Each row is a point. The points of each table are mixes of a few directions, plus a little noise. Count the directions of each table, and those that both share. Where both have some left over, give the other angles between the two spaces (their principal angles), to ten degrees, smallest first.
(in the rows, 100 means zero)

First (6 x 3):
101  107  98
111  195  83
95  58  108
94  43  110
104  128  95
97  69  106
Second:
84  110  92
145  107  114
161  77  126
32  130  70
68  53  99
122  90  110
89  133  89
Directions: first 1, second 2, shared 1

First, 9 rows:
127  73  139  64  100  96  80  78
107  120  114  40  104  13  88  35
100  76  104  114  92  148  111  137
53  107  84  69  84  103  153  149
95  110  123  158  155  168  30  126
85  121  76  122  104  96  109  107
60  123  121  79  136  109  76  125
141  94  57  148  66  80  127  64
136  75  84  106  62  88  128  78
Second:
89  121  101  108  123  94  77  94
76  147  103  118  150  86  49  88
76  146  103  118  149  86  50  88
85  129  102  111  131  91  69  92
77  144  103  117  147  87  52  88
132  39  96  76  35  119  166  116
134  35  96  75  30  120  171  117
87  125  102  110  127  92  73  93
136  32  95  74  27  121  175  118
109  83  99  93  82  105  119  104
Directions: first 4, second 1, shared 1

First, 11 rows:
67  80  63  52  91  82  127  126  106  42  95  102
118  119  90  105  91  85  87  69  86  88  117  78
117  127  74  92  120  134  122  107  95  103  104  117
142  120  116  130  92  132  71  63  148  97  76  95
97  115  80  91  133  145  136  141  93  121  101  140
120  149  22  101  114  140  80  113  124  29  88  136
48  51  160  120  77  50  113  114  78  128  124  85
145  125  96  105  81  85  72  35  101  84  107  57
125  122  131  142  103  155  120  88  136  126  99  115
56  61  115  104  94  47  69  127  70  108  104  100
65  31  153  58  104  45  101  118  61  174  86  75
Second (10 x 12):
106  94  92  79  114  98  85  106  91  117  83  101
87  112  116  142  72  104  129  89  118  67  133  98
97  103  103  109  94  101  106  98  104  93  107  99
92  108  110  127  82  103  119  93  112  79  121  99
128  73  65  8  162  91  36  124  59  174  28  104
80  119  125  167  55  107  146  83  130  46  153  97
129  73  64  5  163  91  35  125  58  176  26  105
88  111  115  139  74  104  127  90  117  69  130  98
86  113  117  146  70  104  131  88  120  64  136  98
106  94  92  80  113  98  86  105  91  116  85  101
Directions: first 6, second 1, shared 1

First:
125  98  80  146  130  75  81  98  126  133  108  70  101  77  118  44  85  132  150  115  98  109  122  96
103  85  124  51  71  93  136  71  82  71  97  134  88  93  85  162  92  82  71  109  122  105  70  76
99  82  100  95  91  93  105  103  114  119  127  94  83  82  117  55  95  138  113  89  97  127  100  92
102  65  134  54  86  73  127  69  97  75  113  130  92  91  74  156  88  92  89  113  123  98  81  69
95  126  67  139  103  127  81  135  106  134  102  70  97  98  136  22  110  127  112  79  77  121  114  126
90  62  116  99  118  73  84  105  127  112  136  91  99  98  88  69  96  127  130  96  96  95  122  93
102  123  109  79  93  109  113  80  68  58  59  127  115  122  72  195  105  38  61  117  116  68  79  100
122  130  67  169  145  95  63  111  114  125  79  63  121  102  113  62  99  99  139  116  87  83  131  119
96  126  66  146  112  122  73  135  110  135  100  66  103  102  131  25  110  125  118  83  75  111  120  128
76  74  138  65  111  89  93  92  96  62  106  126  118  133  47  175  108  58  82  103  106  53  107  97
89  129  99  55  40  148  140  101  58  78  78  130  80  102  117  136  111  80  35  80  105  129  53  105
Second, 9 rows:
75  74  131  134  171  66  38  122  145  101  132  79  144  132  47  105  106  102  139  104  87  35  159  128
94  103  125  114  119  89  83  109  125  99  117  91  120  96  84  114  96  125  103  102  106  91  110  125
91  82  94  106  123  88  79  103  102  101  103  95  109  125  84  88  108  76  122  101  86  68  125  93
113  110  77  80  61  119  132  86  71  100  80  112  73  88  129  91  99  88  82  98  103  130  70  77
103  114  118  103  93  103  107  103  112  100  107  100  104  81  103  117  92  131  86  100  114  117  88  119
112  80  30  68  66  119  126  77  37  103  59  117  55  127  131  53  116  19  109  97  75  103  88  29
107  137  146  107  82  107  119  106  129  98  116  99  111  51  108  142  80  177  63  101  133  144  68  147
93  111  143  120  122  88  84  114  139  98  125  89  127  85  81  128  91  148  95  102  114  98  107  142
112  88  39  70  62  121  130  79  43  101  63  117  58  116  132  61  112  33  102  97  82  111  83  38
Directions: first 4, second 2, shared 1; angles 80

First, 9 rows:
117  106  98  88  99  110  84  90  113  101  84  102  93  86  92  92  87  112  101  114  111  105  92  97  102  104  88  101  101  100  75  92
80  103  118  122  122  92  145  137  70  87  155  90  105  118  81  117  124  72  100  85  81  90  100  92  92  92  106  104  104  94  133  109
101  86  76  95  78  94  68  62  125  142  83  132  120  96  155  86  96  104  111  84  97  91  133  124  122  90  121  104  106  105  94  95
112  87  71  80  67  101  45  49  136  131  41  121  105  86  146  80  79  126  104  102  114  106  117  120  117  103  108  96  97  109  75  93
72  94  109  118  103  87  131  126  71  75  112  77  98  124  90  117  117  88  89  88  90  103  94  96  83  104  108  92  89  100  141  118
71  92  105  104  84  91  110  120  70  40  42  44  73  126  74  117  99  119  68  110  113  132  64  87  62  131  92  74  62  106  138  128
97  116  129  105  123  108  137  148  66  37  105  51  69  107  28  118  102  101  80  124  108  118  51  68  66  119  71  90  85  95  110  110
124  107  95  95  110  108  89  82  126  146  138  142  119  79  120  86  99  89  124  95  92  77  126  109  129  78  104  119  128  96  68  78
126  109  98  94  113  110  90  86  124  142  140  139  117  78  113  86  98  89  124  98  93  78  122  107  127  79  101  120  128  95  66  77
Second (8 x 32):
105  125  114  115  110  94  123  123  83  75  137  83  111  106  58  62  95  95  78  68  88  89  85  91  89  91  94  89  110  111  138  153
136  104  79  105  124  126  48  111  118  162  162  127  97  70  34  93  65  118  104  144  89  91  79  111  116  125  83  116  97  89  71  72
103  88  91  98  105  109  87  89  83  84  50  74  105  101  53  123  107  111  115  133  101  105  95  91  60  151  84  92  49  74  126  143
92  102  98  98  84  97  120  108  100  75  99  93  108  119  136  56  95  90  72  59  112  100  103  106  114  65  114  89  139  124  115  107
86  106  111  112  97  81  113  107  97  110  136  115  95  93  112  106  111  88  110  82  95  97  107  102  111  81  112  105  113  101  103  91
71  68  91  84  70  91  99  73  112  105  43  115  87  107  195  135  123  90  123  102  123  118  132  111  116  84  125  106  105  97  72  47
112  118  132  95  119  95  108  96  121  118  121  120  84  85  121  137  104  104  103  109  79  92  100  91  118  78  89  117  104  109  40  49
96  87  88  96  92  108  100  94  87  71  52  73  112  116  90  87  100  101  94  101  113  107  100  99  77  122  98  86  84  93  132  138
Directions: first 3, second 5, shared 0; angles 30, 30, 40
